Each row is a point. Each copy is the shape, with its points in the same order, stretched, turned, moved and blurred by noise. Some copies are also mirrored. Which?

Shape (7 x 3)
-53; 4; -1
35; -41; 29
36; 26; 15
9; 26; 42
-27; 15; -47
-27; -10; 35
-18; -22; -31
Copy 1 (7 x 3)
-17; -51; -2
-13; 21; 76
-54; 36; 14
-70; -3; 21
2; -10; -31
-39; -36; 40
14; -12; 2
Copy 1 is: only turned
Copy 2 (7 x 3)
-18; 46; -26
-7; -52; 14
26; 0; 23
-3; 6; 35
23; 50; -45
-27; 7; 4
8; 12; -40
Copy 2 is: only turned
Copy 3 (7 x 3)
3; -34; 26
31; -5; -81
25; 40; 2
52; 23; 15
-47; -10; 26
36; -26; -15
-36; -29; -20
Copy 3 is: only turned
Copy 4 (7 x 3)
-37; -48; -21
13; 31; 38
45; -15; 9
29; -49; 18
-27; -14; -46
-14; -39; 13
-33; 15; -21
Copy 4 is: mirrored

Shape (12 x 6)
-12; -23; -19; 57; -5; 37
28; -37; 27; 21; 12; -1
2; 3; 39; -38; -14; 20
-38; -35; 23; 0; 31; -27
25; -32; -35; -18; -19; 59
39; 26; 4; 15; 22; 26
-14; 14; 4; 32; -11; 15
-36; 9; 73; -22; -43; -11
-2; -15; -18; -3; -23; 1
2; 4; 93; 20; -15; -29
-28; 0; 19; -16; 66; -2
17; -19; 8; 23; -39; 0
Copy 1 (12 x 6)
-4; 32; -15; 45; 14; 43
49; 0; -35; 13; -21; 1
23; -44; -44; -23; 30; -2
4; -1; -31; 7; -17; -51
1; -45; -11; 46; -1; 74
36; -14; 15; 19; 25; 2
0; 29; -7; -3; 31; 13
13; -4; -72; -72; 37; -16
-7; 0; 6; -2; -14; 34
60; 14; -69; -66; 20; -40
11; -28; -11; 27; 21; -74
19; 16; -22; -19; -14; 42
Copy 1 is: mirrored
Copy 2 (12 x 6)
15; -61; 19; 35; 29; -11
-32; -16; -29; 43; 18; -41
-31; 37; -9; 1; -25; 4
-37; -4; 24; 27; 19; -67
27; -22; -16; 1; -59; 20
4; 4; -34; -18; 14; 5
2; -8; 16; 18; 32; -4
-56; 56; 29; 42; 12; -10
18; 6; 6; 20; -14; -12
-77; 39; -4; 60; 62; -35
-29; 5; 12; -31; 7; -51
0; -4; -8; 56; 14; -11
Copy 2 is: mirrored
Copy 3 (12 x 6)
0; -23; 35; 0; -46; 27
9; 12; 18; 45; 24; 26
6; 10; -10; -3; 37; -19
-36; 30; 3; -21; 23; 46
57; -36; -15; 26; -51; 16
-15; 9; 5; 29; -22; -32
-23; -17; 22; -10; -9; -4
-22; 3; 17; -34; 87; -28
-6; -35; -12; 5; -6; 20
-26; 23; 40; 10; 95; -16
-45; 61; -9; -22; -6; 8
8; -40; 19; 25; 20; 15
Copy 3 is: only turned
Copy 4 (12 x 6)
-3; 3; 50; -36; 32; -1
34; -22; 19; -11; -15; 25
12; 9; -21; -1; -40; -1
-29; -27; -21; 20; -26; 42
19; -6; 5; -66; 20; -30
45; 37; -8; -18; 5; 32
-2; 20; 19; 8; 10; 0
-9; 12; -2; 43; -64; -8
0; -19; 3; -4; 23; -21
22; 2; 23; 49; -64; 26
-20; 17; -58; 1; -29; 74
21; -23; 48; 3; 9; -24
Copy 4 is: mirrored

Shape (14 x 8)
-23; 21; 0; 2; 26; -55; 39; 50
-32; -7; 21; 21; -14; -11; -39; -6
36; -53; 18; -21; 39; 18; -58; 31
-15; 27; 1; -47; 4; 14; -40; 50
-8; 43; 2; 8; -48; -30; -53; 35
13; -5; 37; -37; 34; 4; 27; 12
52; -10; 26; 34; -20; 1; -23; -12
-18; 42; -25; -26; -28; -40; 29; 9
-19; 40; -16; 0; -23; 34; -10; -1
-33; -31; -6; -27; -37; -35; 40; 49
20; 43; -18; -29; 24; -1; -13; 35
-18; 28; -2; 52; -2; 16; -24; -6
-24; -30; -10; 25; -1; 13; -30; -36
-22; -49; -33; -15; 42; 17; 4; 7
Copy 1 (14 x 8)
68; 17; 72; 53; -33; -5; 15; 16
-5; 29; 10; 26; 15; 12; -21; -17
-18; 26; -12; -21; -51; -5; -70; 29
14; -9; 26; 24; 19; -48; -43; -10
37; 24; 41; 27; 48; -36; -16; -72
0; -13; 38; -13; -14; 4; -16; 45
17; 35; 14; -66; -5; 8; 5; -26
31; -32; 70; 26; 3; -19; 35; -45
10; -30; 5; 2; 42; -16; 12; -45
79; -13; 76; 25; -25; 41; -33; -30
10; -9; 27; 4; -5; -56; -4; -9
22; 16; -19; 12; 34; -10; 20; -41
-19; -1; -22; -11; -7; 25; 0; -32
9; -20; -23; 10; -79; 15; -21; 13
Copy 1 is: mirrored
Copy 2 (14 x 8)
57; -38; 14; 55; -1; 30; -53; 42
11; -4; -7; -14; -12; -46; 7; 6
29; -58; -28; -91; 10; 25; -15; -2
17; -19; 47; -29; -11; 10; -49; 39
55; 32; 65; -12; -36; -32; -17; 15
12; -36; -2; -11; 47; 56; -21; 35
36; -7; 11; -39; 23; 22; 35; -30
23; 44; 7; 41; -23; 30; -61; 32
-21; 3; 45; -4; -12; 4; -27; -6
18; 9; -54; 29; -50; 35; -19; 43
31; -27; 57; -15; 10; 43; -64; 6
4; -21; 39; 4; -6; -26; -2; -17
-14; -12; -58; -21; -8; -32; -7; -31
-20; -38; -79; -17; -14; 5; -61; -14
Copy 2 is: only turned

Shape (14 x 11)
-59; 34; -20; 21; 16; -18; 28; 13; 24; -31; -13
-3; -22; -9; -24; -12; -30; 4; 17; 40; -10; 22
5; -30; -36; -1; 20; 10; 17; -29; -46; 21; -10
3; -23; 36; -26; -7; 56; 34; 3; 2; -23; -28
-51; -18; 5; -43; -12; 12; 34; 32; -15; 39; -22
-20; 65; -50; 6; -26; -9; -55; -15; 40; -76; -24
-49; 62; -4; -5; 32; 2; -49; -31; -11; -72; -3
11; 1; 23; -19; 1; 32; 2; 62; 18; 2; -38
20; 24; -9; -35; -12; 45; 3; 8; 25; 50; 12
-34; 51; -44; 0; 35; -22; 22; 12; -6; -50; 7
10; -33; 11; -11; -44; 58; -4; 37; -19; 2; 19
24; -23; -36; -47; -4; -1; -2; 21; -4; -4; 1
-5; -12; 0; 6; 20; 5; -8; 13; 1; 11; -9
52; -16; 14; -10; -27; -17; 10; -15; -59; 1; -2
Copy 1 (14 x 11)
5; -22; -36; -18; -1; 69; -3; -1; -22; -27; 72
-16; -27; 0; -26; 14; 20; -21; -3; 35; -15; -5
56; 9; 19; -19; 35; 0; 28; 23; -24; 9; 10
-34; -17; 34; -3; -1; -11; -53; 16; -46; 63; 16
22; -35; -40; 21; 12; 5; -26; -41; -19; 50; -8
23; 21; -17; -80; -64; 67; -44; 13; -30; -83; 21
34; 21; 8; -71; 11; 55; -56; -23; -85; -71; 47
-43; 11; -43; 14; -4; -6; -26; 16; -23; 47; -9
1; 50; -13; -18; -25; -30; -30; -16; 25; 49; 22
17; -10; -41; -72; 22; 47; 10; 0; -36; -33; 66
-11; -15; -4; 13; -15; -71; -53; 23; -19; 11; 3
12; -3; -11; -52; 15; -12; -13; 21; 3; 14; -35
5; 13; 0; 4; 21; 11; -4; 12; -9; -2; 14
6; 13; 47; -11; 12; -46; 51; -14; -31; -6; -34
Copy 1 is: only turned
Copy 2 (14 x 11)
2; 28; -32; 15; 51; 36; -40; 18; 36; -33; -14
0; -6; -12; 11; 9; -8; 26; 6; 25; 11; 28
13; 9; -5; -18; 21; 19; 19; -10; -43; 41; -38
16; 14; 43; -32; -21; -9; 62; -53; 5; -7; -21
31; -17; -10; -54; -16; 22; 68; -21; 22; 6; -31
-27; 30; -72; 72; 48; -1; -68; -30; 3; -38; 3
-24; 0; -40; 47; 65; -30; -95; -28; 8; -22; -43
41; -6; 19; -8; -37; 36; 26; -39; 17; -16; 5
18; 14; -9; 7; -46; 24; 43; -35; 23; 39; -24
8; 38; -49; 10; 55; 30; -83; 3; 20; 1; -4
-31; -22; 23; -31; -47; 8; 56; -43; -10; 7; -10
22; -1; -16; -13; -8; 8; 28; -38; -13; 39; 20
12; -12; 6; 11; 10; 23; 3; -3; -1; 5; -15
15; 14; -4; -16; -23; -25; 5; 4; -53; 23; -7
Copy 2 is: only turned
Copy 3 (14 x 11)
-43; 7; -15; 25; 31; 11; 66; -13; -36; -4; 30
-31; 13; -12; -10; -15; 17; 35; -15; 14; -44; -11
-41; -39; 55; -10; 4; -14; -8; -32; 17; 1; 37
-5; -10; 31; -13; 36; 93; -20; -23; 0; 13; -20
-82; -25; -12; 16; 21; 3; -19; -35; -22; -3; -27
27; 54; -13; -53; -20; 18; 59; 16; -77; 2; 64
32; 43; 21; 30; -2; 22; 42; 31; -66; -14; 87
-7; 29; -40; -9; 23; 35; -27; -45; -13; 31; -21
-17; -4; -5; -40; 5; 4; -15; 38; 16; 18; -5
-16; 33; -6; 19; 46; -2; 42; -2; -36; -28; 73
-7; -39; -23; -47; -10; 52; -42; -15; 6; 12; 25
-27; 25; 3; -38; 4; 2; -24; -30; 5; -25; 17
-25; -5; 1; 8; -5; -2; 10; -30; 7; 10; 15
39; -36; 33; -18; -4; -1; -14; -33; 0; -41; -12
Copy 3 is: only turned

Shape (18 x 12)
-11; -13; 52; -2; 34; 37; 12; 10; 27; 12; -29; 23
15; -26; 21; -10; 12; -3; -10; -38; 18; -3; -5; -12
12; 21; 17; 19; 26; 4; 5; 7; 11; 18; 0; 13
-50; 21; 25; 19; -11; -22; -24; 21; -8; -8; -12; -32
26; 1; -42; -16; -69; -2; -10; 21; -51; -10; -26; 20
4; -3; 37; 12; 18; 23; 7; -5; -31; -15; -13; -10
1; 32; 35; 19; 4; 12; -12; -18; 9; 18; -1; 16
-8; 14; 9; 2; 43; 5; -8; -15; 7; -29; 8; 32
4; 16; 33; -30; 33; 9; -8; 23; -10; 0; 16; -3
-27; 2; 35; 14; 13; 19; 17; 0; 26; -26; 20; 18
10; -19; -70; 25; -56; 15; 5; 19; -58; 14; 8; -16
-13; -28; -51; -17; -30; -7; -11; 12; -43; 42; 4; 14
-25; 7; 25; -11; 17; 4; 18; -15; 14; -5; -27; 23
-4; -5; 28; 20; 51; -21; 15; 18; 14; -18; -21; 8
23; 7; -92; -36; -47; 29; 21; 8; -20; 15; -14; -25
-11; -12; 22; 29; -26; -8; -49; 54; 16; -19; 11; -10
-4; 1; 50; -8; 2; -11; 36; 1; 6; -6; 22; 10
38; -2; -69; -8; -56; -17; 23; 13; -30; 30; -13; -5
Copy 1 (18 x 12)
-30; 63; 36; 40; -8; -10; 48; -12; 8; -16; 53; -23
6; 48; 29; 6; 27; -33; -2; -38; 26; -23; -24; -26
-9; 13; -1; 6; 2; -21; 63; -6; -3; -23; 17; -10
-38; 19; -7; -34; 35; -39; -2; 43; 9; 19; 44; -15
-9; -47; -4; -70; -66; 18; -61; 34; -6; -4; -47; 10
-19; 27; 28; 0; 12; -8; 5; -6; -29; -12; 7; -45
5; 20; 4; 2; -17; -60; 41; -6; -2; -27; 36; -31
-20; 5; 25; 41; 25; -12; 22; -4; -3; -46; 19; 14
1; 23; -33; 15; 30; 10; 29; 1; 5; -36; 9; -24
-48; 20; 28; 42; 21; -14; 22; -39; -10; -18; 58; 2
-7; -79; 15; -79; -30; 36; -28; 26; -17; 54; -37; -43
35; -33; 1; -70; -10; 49; -14; 37; 37; 29; -3; -18
-7; 41; 29; 25; -1; -28; 11; -2; -3; -3; 40; 27
-46; 44; 31; 9; 48; 2; 41; 4; -6; -27; 11; 26
31; -67; -14; -10; -50; 20; -19; 21; -8; 71; -86; -4
-90; 7; 0; -42; 11; -8; 5; 10; 34; -29; 24; -39
-7; 39; -9; -3; 25; -2; 12; -49; -14; -31; 40; 24
27; -54; -13; -73; -48; 23; -10; 15; -4; 36; -69; 18
Copy 1 is: only turned
Copy 2 (18 x 12)
-30; 8; 36; -1; 30; 24; 27; 40; 20; -16; 9; 26
-3; 17; 13; 43; -26; 30; -3; 19; 20; -1; 9; 15
-20; 28; -3; -15; 9; 1; -2; 19; 10; -8; -12; -3
-12; -17; -23; 5; 45; 6; 6; 26; 41; 43; -15; -10
11; -17; -29; 21; 20; -47; -39; -20; -95; 38; 38; 6
-28; -25; -9; 38; 5; 21; -1; 7; 10; -12; -6; -15
-30; 21; 13; 5; 11; 19; 7; 21; -2; 15; 2; -16
-27; 12; -9; -11; 0; 26; -2; 48; 14; 1; 24; -8
-13; 6; 10; -4; 6; -11; -39; 34; -1; -6; 0; -6
-22; -12; -1; -15; 8; -2; 43; 60; 12; 16; 7; -8
10; -27; -64; 7; -24; -64; -12; -59; -30; 24; 7; -5
31; 2; 2; 1; 6; -36; -27; -44; -12; 24; 38; 11
-10; -4; 21; 0; 19; 44; 12; 33; 4; 8; 22; -5
-5; 22; -19; -7; 36; 25; 12; 47; 40; -21; -1; 6
19; -33; -44; -20; -51; -25; -44; -44; -55; 14; 3; 20
-19; 14; -37; 9; 51; -65; 29; 59; 17; 41; -3; 35
14; -7; 15; 3; 11; -6; 14; 36; -20; -3; -6; -33
39; 3; -39; -8; -18; -49; -43; -54; -64; 10; 4; 5
Copy 2 is: mirrored
Copy 3 (18 x 12)
-3; 27; -72; 0; -24; -10; -36; -11; 7; -24; -13; 4
0; 23; -17; 5; -16; 24; 1; -19; -21; 1; -15; -14
-7; 9; -33; 6; -3; -27; -6; 16; 13; -3; -7; -15
-19; -46; -8; 27; -26; 7; -9; 0; -12; -10; 44; 27
-57; -12; 18; 0; 23; -23; -8; -4; -10; -92; -7; 12
-38; 15; -42; 8; -8; -5; -16; -7; -29; 9; 4; 17
-21; 6; -36; -10; -21; -24; 7; 0; 21; -8; 12; -11
-17; 20; -16; 23; -5; -15; -11; -24; 19; 15; -23; 13
-10; 30; -3; 16; 6; -10; -28; 8; 9; 0; 20; 28
-5; 19; -36; 34; -18; -23; -28; -45; 6; 4; 11; -2
-48; -36; 15; -6; 8; -33; -28; -7; -59; -46; -7; -16
-11; -19; 27; -22; 3; -27; -21; 3; -36; -61; -17; 10
2; 1; -43; 3; 5; -10; -9; -23; 11; -34; -7; 15
0; 6; -45; 46; -10; -6; -14; 6; -1; 1; -21; 9
-28; -31; 32; -18; 60; -10; -39; -6; -16; -63; -4; -15
-36; -7; 3; 52; -66; 5; -33; -10; -5; -25; 22; 0
12; 28; -26; 26; 6; -27; -6; -18; -6; -20; 30; -2
-20; -28; 21; -11; 45; -30; -8; 21; -28; -78; -9; -28
Copy 3 is: only turned

Shape (17 x 12)
-15; 42; 33; 34; -6; 25; 11; 4; 14; 7; 6; 20
-41; -12; 21; 3; -18; 32; 2; 33; -23; 8; 3; 10
8; 0; 4; -5; -25; 17; -6; -29; 32; 1; 16; -9
-24; -29; 8; -7; -37; -11; -21; 28; -22; -41; 27; 53
32; 20; -34; -10; 17; -16; -38; 12; 40; -23; -9; -23
-6; -28; 19; 27; -18; -7; -6; 7; -47; -6; 21; 43
23; 2; 17; 0; 15; -2; -9; -29; 13; -10; -18; -16
-26; 11; -20; -6; -11; -38; -47; 10; 16; -37; -19; -6
-19; 19; -3; 5; -46; -2; 19; 16; -32; 11; 7; 12
-6; 40; -36; -33; 18; -23; -39; -8; -5; -37; -39; 4
27; 40; 5; -28; 12; 13; -14; -19; 36; -47; 1; -27
-25; -21; -21; 31; -24; -26; 30; 28; -33; -44; -21; 15
19; 8; 12; -19; -5; 15; -2; -22; 54; -7; -26; 3
35; 9; -14; 1; -1; 38; -16; -29; 45; -14; -8; 18
-15; 13; 25; 32; 3; 15; 43; -47; 17; 16; 12; 17
9; 6; 1; 16; 9; 55; -15; -57; 33; -9; 15; -18
18; 3; 29; 19; -39; 35; -32; -27; 13; -17; -3; 5
Copy 1 (17 x 12)
4; 25; 13; 13; 35; 43; 42; 4; 22; -29; 18; 57
12; 2; 40; -13; -32; 29; 23; -4; -1; -14; -27; 60
5; 3; -8; 43; -19; 27; -18; 4; 10; -10; 27; -10
-44; 12; 58; -37; -62; -34; -11; -60; 0; -24; -20; 44
6; 46; -23; 19; -6; 6; 5; -35; 31; 0; -17; -54
-24; 1; 45; -30; -19; -39; 14; -7; -7; -8; 17; 40
-3; 7; -32; 53; 17; -12; 18; -15; 35; 13; 15; -31
3; 34; -12; -7; -36; 7; 42; -91; 11; -14; -11; -12
10; -15; 47; -27; -3; 39; 11; 6; -23; -36; -11; 33
23; 17; -25; -7; -13; -7; 45; -56; 43; -28; -26; -45
-24; 19; -20; 69; -16; 40; 2; -25; 60; -4; -7; -51
3; -10; 80; -19; -16; 0; 28; -78; 4; 11; 18; 40
17; 11; -25; 62; 26; -2; -22; -34; 42; -13; 4; -6
36; 29; -12; 49; -3; -13; -24; -4; 45; -17; 28; -12
-5; -15; 0; 27; 45; 41; 20; 12; 31; 1; 76; 48
24; 24; -23; 69; -39; 25; 16; 27; 44; 4; 66; -15
25; 28; 9; 58; -26; -18; 9; -14; 8; -26; 18; -2
Copy 1 is: only turned
Copy 2 (17 x 12)
27; 30; -40; 28; -3; 19; -5; 13; -9; -10; 11; -40
-6; 14; -23; -25; 2; 10; 3; 38; -23; -23; 19; -17
5; -15; -42; -7; -53; -6; 18; -24; -9; 20; 30; 11
-15; 23; -23; -59; -30; -45; 22; 5; -51; 16; -9; -73
7; -31; -25; 9; -5; -86; -12; -49; 15; 57; 32; -19
-19; 66; 14; -29; -18; -8; 3; 3; -30; -17; -28; -45
14; 4; -14; 3; -5; -9; -18; -42; -15; 25; 7; 17
-20; -6; -41; -19; 5; -62; -18; -64; -25; 37; 25; -69
-1; 4; -1; -24; -14; 23; 28; 12; 6; -38; 11; -54
-1; -30; 11; 2; 7; -38; -45; -49; -21; 42; 34; -73
44; -53; -35; 15; -27; -40; -13; -42; -31; 36; 37; 7
0; 35; 26; -27; 34; -15; 45; -16; -27; -3; 4; -64
30; -23; -44; -7; -19; -3; 5; -20; -3; 68; 32; 3
32; 0; -19; 10; -55; -27; 1; -21; 0; 65; 48; -3
9; 26; -15; 40; -15; 53; 17; 11; -22; -5; -4; -5
17; 3; -25; 40; -63; -5; -9; -32; -31; 17; 55; 38
26; 37; -45; -23; -60; -7; -10; -60; -21; 14; 40; -1
Copy 2 is: mirrored
Copy 3 (17 x 12)
39; -10; 3; 10; -4; 13; -27; -48; 23; -14; 32; 26
10; 13; -4; 31; -4; -16; -4; -36; 27; 3; 30; -29
-5; -65; 15; -18; -14; -17; -2; -27; 14; 1; 19; 19
0; 35; -32; -30; -1; -33; -31; -8; 19; 23; 16; -11
27; -55; 46; -15; -3; 9; -10; 42; 15; 7; -19; 32
6; 41; -39; 6; 23; -21; 4; -19; 9; -4; 44; -3
-1; -63; 4; 6; 5; 22; 3; 7; 23; 1; 22; 12
3; -32; 2; 9; -7; 1; -42; 46; 3; 28; -29; 17
5; 17; -19; 13; -5; -16; -5; -55; -8; -32; 12; -32
-1; -41; -6; 12; -27; 35; -19; 50; 22; 7; -43; 17
23; -95; 13; -36; -17; 17; -8; 0; 37; 12; -14; 20
13; 26; -44; 30; 7; -19; -30; 22; -6; -50; 12; -32
-2; -69; 34; -20; -17; 19; -28; -6; 32; -3; 22; 12
3; -54; 24; -21; -14; 2; -8; 7; 45; -20; 15; 48
21; -41; -13; 11; -22; 11; -7; -41; 12; -25; 58; 25
3; -91; -2; 3; -18; -11; 17; -7; 47; -4; 19; 57
-18; -49; -11; -8; 20; -14; -10; -25; 44; -5; 14; 28
Copy 3 is: mirrored

Shape (16 x 12)
11; 6; -10; 27; 40; -43; -3; 19; 27; 3; -47; -43
-23; 55; 11; 16; 25; 42; 42; -42; 46; -50; 38; 27
46; 12; 0; 46; 0; -35; -37; -6; 39; -1; -6; -43
-2; 44; 10; -1; 40; -32; 14; -21; 4; 2; 19; -21
27; -4; 17; 58; -26; 8; 10; 0; -39; -5; 23; 16
-8; 30; -39; 14; 44; 2; 10; -30; 3; -23; 34; 33
-7; -20; -18; 14; 11; -54; -9; -33; 43; -27; -8; -16
6; -15; 16; 23; -34; 22; -6; 41; 5; 5; 41; -7
-58; 71; -17; -10; -6; 10; 19; -49; 15; -33; 17; 39
57; -12; 14; 22; -24; 8; -14; 26; 15; 28; -5; 31
15; -28; 58; 25; -4; 15; -47; 8; 7; 6; 20; 23
-10; 21; -10; -25; 19; 49; 35; -48; 14; -27; 33; 0
6; -15; -5; 51; 6; -29; -27; -33; 10; 26; -54; -33
27; 14; -8; 6; 18; -32; -36; -9; 5; -42; -41; -39
-18; 56; -21; -19; 15; 17; 11; -63; 29; -16; 47; 4
52; -25; 51; 22; -40; -10; 12; 13; -5; 10; 14; 23
Copy 1 (16 x 12)
-7; 22; -7; -16; 30; -7; -32; 61; 0; -8; 43; -43
72; -27; -58; -54; -35; 46; -3; -38; 33; 35; -6; -7
-9; -10; -33; 21; 27; -24; -7; 63; -43; 6; 27; -34
18; -10; -28; -8; 34; 21; -34; 5; 22; 11; -35; -1
-29; 13; 26; 40; 20; 57; 44; -4; -37; -2; 13; -11
43; -25; -12; -10; -41; 37; -18; -6; 41; 23; -30; -30
16; -12; -24; -35; 0; -4; -51; 71; -55; -4; -12; -18
5; 4; 26; 12; 17; -2; 43; 4; -43; -22; 30; 1
14; -34; -45; -65; -22; 15; -39; -56; 31; -10; -72; -1
-12; 45; -4; 40; -33; -8; 56; 17; -36; -7; 45; 10
21; 39; -9; 16; 10; -4; 30; -16; -78; 50; 31; -15
63; -37; -9; -23; -26; 38; -41; -33; 20; 14; -24; 40
-51; 2; 2; -9; 23; -25; -28; 65; -39; 35; 31; -30
-15; -1; -8; 14; 30; -7; -69; 22; -35; -15; 25; -23
50; -63; -51; -33; -29; 0; -39; -21; 27; 26; -73; 21
-16; 56; 6; 33; 4; 36; 54; 10; -73; -19; 17; 27
Copy 1 is: only turned
Copy 2 (16 x 12)
-18; -3; 12; 47; 30; 81; 38; 26; -2; -31; -25; -12
5; -21; -11; -32; 13; -30; -61; 32; -12; 52; 13; -73
2; 21; -23; 67; -9; 81; 8; -4; -41; 17; -25; 29
26; -21; -9; -3; -22; 42; 32; 0; -1; 2; -9; -34
-44; -21; -21; 21; -40; 10; -19; -67; 5; 12; 24; 16
-7; -44; 9; -49; -11; 3; -35; 2; -5; -2; -31; -25
-51; -5; -17; 30; 4; 7; 23; 34; -26; -25; -36; -5
-39; 58; -13; -1; -49; 35; -34; -21; 14; 23; 28; -3
25; -23; -60; -73; 8; -84; -47; 8; 3; 10; -1; -58
-21; 33; 1; 20; -20; 46; -10; 0; -21; -13; 53; 59
-25; 68; 17; 13; -18; 19; 0; -36; -26; 23; 33; 33
5; -29; 14; -33; -30; -43; -34; 33; 31; 46; -19; -46
-8; -17; -30; 33; 46; 50; 53; -20; -5; 1; -25; 35
10; 9; 8; 58; -11; 34; 9; 8; 3; -18; -56; -6
37; -29; -23; -48; -23; -28; -22; 25; -8; 38; -28; -31
-50; 25; -11; 62; -56; 17; 3; -25; -26; -6; 77; 44
Copy 2 is: only turned
